Every row gives one point. The points of each table are mixes of a few directions, plus a little noise. How many directions does each table use, and how many do they share? Where both have some left over, give the other angles between the two spaces (their principal angles), to ten degrees, smallest first.

First:
[[ 91 -20]
 [-46  11]
 [-58  13]
 [ 13  -3]]
Second, 4 rows:
[[ 11 -10]
 [ 60 -55]
 [-65  60]
 [ -5   5]]
Directions: first 1, second 1, shared 0; angles 30

First (5 x 4):
[[ 17   7 -38  39]
 [-70  16 -31  71]
 [ -1 -90  42 -50]
 [  7  52  16 -24]
 [ 47  16  11 -36]]
Second, 7 rows:
[[-30  -1 -81 -65]
 [ 12   1  32  26]
 [-16  -1 -42 -34]
 [-27  -1 -72 -58]
 [ 35   1  95  76]
 [  4   0  11   9]
 [ 21   1  57  46]]
Directions: first 3, second 1, shared 0; angles 90

First, 7 rows:
[[ -4 -30  -8  24  18 -18  21  75]
 [-27 -15   1  -8  -1  28 -29 -34]
 [ 28 -27 -15  50 -20  -6  33  95]
 [ 11  38   9 -26 -20  13 -18 -78]
 [ -9  18   8 -25   8   0 -13 -48]
 [ 13  26   5 -13 -15   5  -6 -42]
 [-12 -11   0  -1  29 -23  12  32]]
Second, 9 rows:
[[-12 -25  34   2  16 -24 -22  -5]
 [-37   2 -95  38 -33  71  16  31]
 [ 58  13  45 -12 -18 -19   4 -12]
 [-10  -7  17 -20   7   9 -21 -33]
 [-42  12 -16  11  10 -14 -15 -28]
 [ 69  17  26  16 -31 -27  25  26]
 [-19  39 -65 -19   4  36  26  -6]
 [ -1 -23  25 -18  18  -1 -10   0]
 [ -4 -28  29   1  27 -31  -3  28]]
Directions: first 3, second 5, shared 3

First (11 x 11):
[[ -6  12  17   6  10  -9   7  -8  15  -1   8]
 [  6  21 -33 -47  -2  -7   1  -2 -43  19 -17]
 [  0  -5   4   8  -1   3  -1   2   6  -3   2]
 [-29  63  86  29  50 -44  36 -45  75  -4  39]
 [  2  -8  -5   2  -5   5  -3   4  -3  -1  -2]
 [ 10 -28 -26  -1 -18  18 -13  17 -19  -2 -11]
 [-12  83   7 -59  33 -45  28 -37 -18  30  -1]
 [  6 -33  -6  21 -15  18 -12  16   4 -11  -1]
 [  9 -33 -21   7 -19  20 -14  19 -13  -6  -8]
 [  4 -29   1  23 -11  15  -9  13   9 -11   2]
 [ 11 -42 -23  12 -23  25 -18  23 -12  -9  -9]]
Second, 9 rows:
[[ -4  46  -7 -43  15 -23  14 -19 -21  20  -6]
 [ -4  41  -6 -38  14 -21  12 -17 -19  18  -5]
 [  0  -1   0   1   0   1   0   0   1  -1   0]
 [ -4  55  -8 -50  18 -28  16 -22 -25  24  -7]
 [  4 -49   7  45 -16  25 -14  20  22 -21   6]
 [  2 -28   4  25  -9  14  -8  11  13 -12   3]
 [  8 -95  13  88 -32  49 -28  38  44 -42  12]
 [ -1  14  -2 -13   5  -7   4  -6  -7   6  -2]
 [ -1  16  -2 -15   5  -8   5  -7  -7   7  -2]]
Directions: first 2, second 1, shared 1

First:
[[-20 -16  25  45   3  25  15  29  26  43  -1   8   0  45]
 [  2 -35  23  68 -12  29  -3  38  -5  71  17  50   2  17]
 [-10   6  -5 -14  -1  -2  -2  -8  12 -11  -6 -11  -2   0]
 [ -4 -14  -4  15 -17  10 -16   6   4  25   8  25  -4 -10]
 [-13  -8  18  28   5  16  13  18  17  25  -2   1   1  33]
 [-19  11  -5 -21   2  -3   3 -11  25 -18 -12 -23  -3  10]
 [ 10   6 -36 -45 -23 -18 -37 -31 -14 -29   5  11  -6 -62]
 [ -2  24  -9 -40  14 -18  10 -21   5 -46 -13 -39   1   1]
 [ 11 -33   6  49 -23  20 -20  24 -17  59  22  59   0 -15]
 [ 58  39 -40 -85  10 -56 -14 -53 -72 -95   3 -28   5 -82]
 [-12  20  28   0  39  -2  48   8  18 -23 -19 -54   7  63]]
Second, 8 rows:
[[-19 -20  23  -9  14 -27  -5  -5  -5  -6  23  14 -10 -38]
 [ 39 -31  30  20  59 -17  56   7 -12 -23  17 -10 -21   3]
 [ 62  34 -34   1 -39  90 -11  45 -36  15 -23   0  38  14]
 [  4   7  -9 -16  -7  30 -30  -4  12  31   7 -21 -31  -3]
 [-17   3   8  14  -1 -46  49  -8  16 -35 -32  12  37  49]
 [  3  27 -13 -13 -44  27  -6  19  -5   2 -29  14  44  21]
 [-70   7 -53  30 -15 -36 -67 -53  22  16   9  -7 -26 -21]
 [ -3 -29  48 -27  33 -22  14  -1   8   1  27  -1 -32 -26]]
Directions: first 3, second 5, shared 0; angles 30, 30, 80

First (10 x 20):
[[ 20  26 -15   5   0  -3   8 -12 -22   8  -8  22  17  -3  20  14  27  24
   -4   5]
 [ -9  32 -21  -4   0  -6  10 -25 -23   9  -7  24  10   9   1  14  24   0
   -5 -11]
 [-14  -7  21  -2 -23  -4  -6  37  30 -19   5 -19 -16 -15  -9 -27  -4 -17
   14  17]
 [-29  20  -5  -9 -12  -8   4  -3   0  -4  -1   7  -6   5 -14  -6  11 -22
    4  -7]
 [ 13  26 -18   3   3  -3   8 -18 -25  10  -8  23  16   2  16  17  25  19
   -6  -1]
 [-17  24  -6  -5 -13  -8   5  -1  -3  -3  -3  10  -1   0  -5  -4  17 -11
    4   0]
 [ 33 -74  35  11  18  18 -19  32  35  -8  13 -46 -13 -12   3 -13 -55  13
    1  14]
 [ 15 -73  31   5  21  17 -18  21  34  -6  14 -45 -17  -2 -10 -12 -61  -3
    0   1]
 [  3  27 -23  -1   7  -3  10 -30 -29  14  -7  26  15  10   7  21  21  10
   -9 -12]
 [-15  -1   0  -5  -1  -1  -1  -2   4  -2   2  -3  -6   5 -11  -4  -6 -14
    1  -7]]
Second, 11 rows:
[[ 20   1  -8 -13  15  16 -22  -4 -15  23  -2 -41  13 -28  -4   8 -29  16
    4  28]
 [-15  36 -19 -26  -2   6 -19  -8 -20  21  -6 -35  10 -29 -22   2 -12 -10
   11  27]
 [  1  -7   5   5   0  -2   5   2   5  -5   1   9  -3   7   4  -1   4   1
   -2  -7]
 [ 20 -33  14  20   7  -1  10   6  13 -13   5  19  -5  18  18   2   2  13
   -8 -16]
 [-40  32  -6  -7 -22 -16  12  -2   2 -11  -2  22  -9  12 -13 -10  27 -29
    5 -13]
 [ 79 -95  34  45  36  15   8  13  23 -12  11  12   0  20  49  12 -26  56
  -21 -16]
 [-48  52 -17 -22 -24 -11   1  -6  -9   1  -6   3  -3  -5 -26  -8  21 -34
   11   3]
 [-15  16  -5  -6  -8  -4   1  -1  -2  -1  -1   3  -2   0  -7  -3   8 -11
    3   0]
 [-33  24  -3  -3 -19 -15  13  -1   4 -12  -2  23  -8  14  -9  -8  25 -24
    3 -14]
 [ 17 -14   3   3  10   7  -5   1  -1   5   1 -10   4  -5   5   4 -12  12
   -2   6]
 [ 13 -11   2   3   7   5  -3   0   0   3   1  -6   2  -3   5   3  -9  10
   -2   4]]
Directions: first 3, second 2, shared 1; angles 90

First, 11 rows:
[[ 57  -4  -9   6 -13  34 -17   6  29 -13 -32 -24   7  -6  -1   2 -15  30
  -10  19  -5 -19 -19  17  -1 -13  33 -23  -9  19 -12   1]
 [ 87 -17 -28   5  -8  18 -11 -12   4  12 -28   0   6 -19 -18   1 -30  44
   -9  47   5 -24  -3  -4  15  -8  41 -27  -7   6  -1   5]
 [-83  -9 -21 -14  -7 -17 -27  28 -33  12  32   1  -7 -29   2  13  25 -59
   16 -17 -12   7  12  -5 -24  14 -30  26  21  -5   3   9]
 [ 41 -21 -26 -12   6 -13   7 -22 -42  45   8  34  -5 -20 -23   4 -12  19
   -2  36   3  -9  24 -20  23  -2   4   2   2 -11  19   5]
 [-16  -1 -17   9 -12   0 -27  20  13 -22  -6 -20   7 -17   2   1  -6 -17
    7   1   3  -5 -10  -1 -21  12  12 -11   7   2 -12   6]
 [-44   6  -5   7 -14   5 -29  30  20 -31  -2 -30   5 -11  12   4   7 -31
    8 -18  -4   1 -15   9 -29  10   1  -2   8   8 -16   4]
 [-32  23  31  16   6 -12  17  -1  26 -35   2 -10   5  30  16 -13   2  -9
    4 -29  12  18  -9  -1  -7  11  -8  -1  -4  -6  -8  -8]
 [  2 -24  -7 -50   3  30  -1   2 -50  73  20  24 -22 -16  -9  28  39  -1
  -13   3 -42 -10  20  27  18 -38 -34  41   3  20  21   2]
 [-21  17  53 -17  22   1  50 -21  -7  18  18  21 -12  47  12  -2  30   6
  -10 -37 -11  21   9  15  22 -20 -40  31 -11   0  13 -15]
 [ 12  17  24  25  18 -39  42 -34   7 -18   3  21   7  33  -1 -25 -24  19
    5  -1  33  17   8 -31  17  21   4 -13  -8 -29   5  -8]
 [ -1  13   5  24  -4  -7  -4   4  32 -41 -13 -19  11   8   7 -13 -17   1
    5  -5  17   3 -15  -7 -12  16  19 -21  -2  -5 -14  -1]]
Second:
[[ 38  38 -30  -3 -58 -42 -24 -19  64 -34 -27 -70  15  -8 -95 -56  56  26
    0  18  -8 -40  52 -36  38  12 -23 -11   5 -17 -68  -3]
 [-19 -18  15   1  28  21  12   9 -31  17  13  34  -7   4  47  27 -28 -13
    0  -9   4  20 -25  18 -19  -6  11   6  -3   8  34   1]
 [ 13  13 -10  -1 -20 -15  -8  -7  22 -12  -9 -24   5  -3 -33 -19  19   9
    0   6  -3 -14  18 -12  13   4  -8  -4   2  -6 -24  -1]
 [-13 -12  10   1  19  14   8   6 -21  11   9  23  -5   3  32  19 -19  -9
    0  -6   3  14 -17  12 -12  -4   7   4  -2   6  23   1]
 [ -8  -7   6   1  11   8   5   4 -13   7   5  14  -3   2  19  11 -11  -5
    0  -4   2   8 -10   7  -8  -2   4   2  -1   3  14   1]
 [ 18  17 -14  -1 -26 -19 -11  -9  29 -16 -12 -32   7  -4 -44 -26  26  12
    0   8  -4 -18  24 -16  17   5 -10  -5   3  -8 -31  -1]
 [ 15  15 -12  -1 -23 -17 -10  -7  25 -13 -11 -27   6  -3 -37 -22  22  10
    0   7  -3 -16  20 -14  15   5  -9  -4   2  -7 -27  -1]
 [-18 -18  14   1  27  20  12   9 -30  16  13  33  -7   4  45  26 -26 -12
    0  -9   4  19 -24  17 -18  -6  11   5  -3   8  32   1]
 [  4   4  -3   0  -7  -5  -3  -2   7  -4  -3  -8   2  -1 -11  -6   6   3
    0   2  -1  -5   6  -4   4   1  -3  -1   1  -2  -8   0]
 [-31 -31  25   2  47  35  20  16 -52  28  22  57 -12   7  78  46 -46 -21
    0 -15   7  33 -42  29 -31 -10  18   9  -4  14  56   2]]
Directions: first 4, second 1, shared 0; angles 70

First, 9 rows:
[[-11  23   7  19 -24 -21 -32 -33 -33  -4   5   0 -17   0 -14  -1  -3   6
  -13  17  17 -27  -6  -3   4   7 -23 -10  -6  13  10  15]
 [  5 -10  -2  -8  11   9  14  15  15   2  -2   0   7   0   7   1   1  -3
    6  -7  -7  12   3   1  -2  -3  10   4   2  -6  -5  -7]
 [ 13 -26  -6 -22  28  24  38  38  38   4  -6   0  19   0  17   1   3  -7
   16 -19 -20  31   7   3  -4  -8  27  12   7 -16 -11 -17]
 [ 22 -43 -11 -37  46  40  63  63  64   7 -10   0  32   1  28   2   5 -12
   26 -32 -33  51  11   6  -6 -13  45  19  12 -26 -20 -28]
 [-28  56  13  47 -59 -50 -79 -80 -81  -9  13   0 -40  -1 -35  -3  -7  15
  -32  41  42 -66 -15  -7   8  16 -56 -25 -15  33  25  36]
 [ 10 -20  -5 -17  21  18  29  29  29   4  -5   0  15   0  13   1   2  -5
   12 -15 -15  24   6   2  -3  -6  21   9   5 -12  -9 -13]
 [-18  35   9  29 -37 -32 -50 -50 -51  -6   8   0 -25  -1 -23  -1  -5   9
  -21  25  27 -41  -9  -5   5  10 -36 -16 -10  22  15  23]
 [ -1   2   1   2  -2  -2  -3  -3  -3   0   1  -1  -1   0  -1   0   0   0
   -1   1   1  -2   0   0   0   1  -2  -1  -1   2   1   1]
 [  8 -15  -4 -13  17  15  22  23  23   2  -4   0  11   1  10   1   2  -4
    9 -12 -12  19   3   2  -2  -5  16   7   4 -10  -7 -11]]
Second, 11 rows:
[[ -2   4   5   8 -12  -1  -6   6   4 -27  11 -12  20  14 -54 -16  22  -9
  -43  -9 -22 -10 -51  31  21  -5   8  16   2   9 -16   5]
 [ -2  17   4  19 -13 -12 -11  -1 -23  -3   6  -3  -7   8 -19  -8  10 -14
   -9   3  -4 -15  -8  13   9  -1  -1 -12  -1  16  -2  15]
 [ -1 -16   1 -15   9   6   5   4  15   3  -4  -5  11  -3   7   3   1  11
   -3  -5  -3   9   0  -3  -3  -2   6  10  -2  -8  -3 -11]
 [ 17  15 -24  -3 -11  40  30  -5  69 -84  18  36  22   9 -65  -3 -31 -17
  -27  -6  -4   9 -95  17  17  15 -24  70  32 -40  -1 -13]
 [  5 -10 -10 -18  17  13  16  -7  17  16 -12  19 -13 -16  53  20 -31  13
   44   6  23  18  41 -35 -23   8 -10   0   3 -22  17 -14]
 [-15 -15  23   3  -2 -26 -26  14 -34  27  -1 -44  16   9 -18 -17  49   8
  -37 -10 -27 -13   2  26  12 -18  31 -23 -21  34 -21   8]
 [-11 -20  16  -8  10 -18 -15   8 -25  40  -9 -29   4  -3  23  -2  26  16
   -2  -4  -8  -1  36  -1  -5 -12  22 -26 -19  19  -8   0]
 [ 13  19 -19   4  -3  19  19 -12  23 -26   3  37 -16  -5   7  11 -40 -12
   27   9  21   6  -8 -17  -7  16 -27  17  19 -24  17  -2]
 [ -2  -2   1  -3  13 -12  -3  -7 -29  52 -17   6 -32 -17  76  18 -17  10
   58  14  27   5  84 -39 -27   2  -5 -42 -11   4  20   2]
 [-15  -9  22   8  -2 -30 -27  10 -45  38  -3 -38   3   6   0 -12  42   6
  -20  -4 -17 -14  24  15   6 -16  25 -35 -22  36 -14  12]
 [ 12  18 -18   5  -6  20  18 -10  28 -36   7  33  -7  -1 -11   6 -33 -13
   13   6  14   5 -26  -7   0  14 -24  25  19 -23  12  -3]]
Directions: first 1, second 3, shared 0; angles 40
